Rows are points. To make a cloud, some directions were put in groups of two or more. Within a group, all points are equally far from the middle, so they leave a hole (a ring in 2 directions, a hollow ball in 3). The other directions are filled evenly. Then the cloud was stretched, turned, moved and blurred a little. How many holes are there, and how many directions does each take, smallest first?

Cloud (21 x 3)
[[ 3.1 -2.4  1.8]
 [ 3.5 -2.4 -4.1]
 [-0.5  5.6 -2.8]
 [ 2.8 -5.5 -5.1]
 [ 5.4  4.4  2.0]
 [ 2.6 -1.1 -4.4]
 [ 4.0 -0.3 -3.3]
 [-2.5  1.8  0.5]
 [ 5.0 -3.4 -1.3]
 [ 0.8 -3.9 -5.6]
 [-0.8  2.4  2.3]
 [ 4.3 -3.8  0.5]
 [ 3.2 -3.8 -4.5]
 [ 3.8  4.1  3.2]
 [-2.3 -2.9 -4.3]
 [ 4.1 -7.6 -4.2]
 [ 4.9 -3.2 -1.9]
 [ 0.8  0.7 -4.4]
 [ 5.0  5.0  2.6]
 [ 1.6  0.5  2.7]
 [ 5.2  0.4  0.5]]
Holes: 1 (2)

Cloud (28 x 4)
[[ 0.2 -2.1  6.1  2.5]
 [ 1.7  1.4 -3.1  0.2]
 [-4.0  5.8 -4.4  5.5]
 [ 2.0  2.1 -4.7  3.9]
 [-0.2  2.2 -4.4 -3.1]
 [-1.1  6.2  2.7  4.2]
 [-1.9 -6.2 -4.6 -4.7]
 [ 1.6 -3.3  3.8  6.5]
 [-3.2 -4.4 -3.8 -1.0]
 [ 1.0 -3.7  3.5 -2.9]
 [ 1.7 -5.0  0.6  0.5]
 [-4.6  1.8  4.6  2.4]
 [ 1.6 -3.0 -2.0 -3.7]
 [-1.3 -5.4 -4.1 -2.0]
 [-0.7 -0.6 -5.2  6.0]
 [-5.4  3.5 -2.5  3.0]
 [-0.6 -2.3  5.6  7.0]
 [-0.7 -2.1 -6.0  1.0]
 [ 1.9 -4.3  1.7  3.0]
 [-6.0  3.4 -2.3 -0.3]
 [ 0.8  2.1 -0.6 -1.6]
 [-3.2  1.4  5.9  4.9]
 [ 0.0 -5.0 -3.9 -1.1]
 [-2.6  2.1 -7.1 -3.2]
 [-0.2  3.3 -1.9 -2.2]
 [ 0.0 -3.1  4.9 -3.5]
 [ 1.0  2.1 -1.7 -1.4]
 [ 2.7 -2.3  3.2  6.0]]
Holes: 1 (3)

Cloud (48 x 6)
[[-0.8 -3.6 -8.6  3.6 -1.1  3.1]
 [-3.3  3.2  5.0 -0.2 -2.6  0.5]
 [-7.0 -2.0 -5.5  4.3 -3.0  4.2]
 [-3.3  1.6 -1.8 -4.1 -6.2  1.1]
 [ 2.7 -4.0 -3.9 -0.9 -1.6 -0.6]
 [-4.9 -0.6 -1.9  8.3 -1.4  4.3]
 [-2.3  4.3 -2.0 -0.3 -6.6  2.0]
 [-4.4 -2.1 -7.6  5.4 -1.0  5.1]
 [-0.5 -2.7 -5.6 -2.0 -1.4  5.8]
 [-1.2  2.8 -1.2 -6.0  0.9  3.3]
 [-3.3  1.6 -2.5  7.0  0.0 -3.3]
 [-0.3 -4.7  0.6 -1.5 -3.0 -1.2]
 [-6.5  1.7 -0.1  4.3  2.7 -1.9]
 [ 1.7 -3.4 -3.7  7.2  3.0  3.0]
 [-7.9  0.3 -1.7  4.9 -0.2 -1.8]
 [-2.4  2.0 -4.1  6.8 -4.3  0.0]
 [-4.0 -0.6 -5.8  6.7  1.6  5.6]
 [-2.7  4.1 -7.3  3.3 -3.1  2.3]
 [ 0.6 -4.2 -0.2 -2.6 -1.7 -1.5]
 [ 1.7  1.1  1.4  7.1 -0.9  2.6]
 [-5.2  0.4 -0.3  4.2  3.3 -2.8]
 [-2.1 -3.5 -5.4 -3.0  0.0  0.8]
 [-4.6 -2.3 -1.2  6.4 -0.4  6.5]
 [ 1.6 -3.6 -3.4  7.0 -3.1  0.6]
 [-5.1 -0.1 -7.0  1.0  0.0 -3.0]
 [ 2.5  3.0 -0.6  1.8 -4.1 -2.1]
 [-0.2 -1.7 -2.4  7.4  4.5  1.7]
 [-6.9 -1.9 -1.9  5.9 -1.0 -1.6]
 [ 1.6 -5.8  1.3  1.4  1.6  1.2]
 [-5.4  0.0  0.5  3.1  0.1 -4.2]
 [ 3.6 -2.9  1.3 -2.0 -3.2  0.0]
 [ 3.6 -2.8 -0.5  5.6  0.9 -0.9]
 [ 4.6  0.2 -3.0  0.6  2.6  3.7]
 [-1.4  2.2  3.2  0.3 -2.2  6.3]
 [-5.4 -3.9  1.9 -0.4 -3.0  1.7]
 [ 3.4 -3.7  3.0  2.8 -0.6  4.1]
 [-6.6  1.6  0.3 -0.8 -5.4  2.1]
 [-4.1  0.4  5.1  2.6 -2.0  1.5]
 [-3.4 -3.6  1.1 -1.2 -1.1 -2.6]
 [-3.0 -2.3 -3.7  1.5 -6.3 -1.1]
 [-1.2  5.4 -5.5 -3.4 -1.8  0.6]
 [-4.8  1.4 -1.6  0.9 -3.7 -4.5]
 [ 0.0  1.3 -3.6  4.1 -0.9  7.7]
 [-1.5 -4.1  1.0 -3.6 -0.1  0.2]
 [-0.9  0.3  3.4  0.7 -5.9  3.5]
 [ 1.2 -0.9 -1.8 -1.1  4.8  3.8]
 [-2.3 -4.3 -3.4  2.0 -6.1  3.9]
 [-2.4 -2.8 -7.8  2.8 -2.8 -0.9]]
Holes: 1 (6)
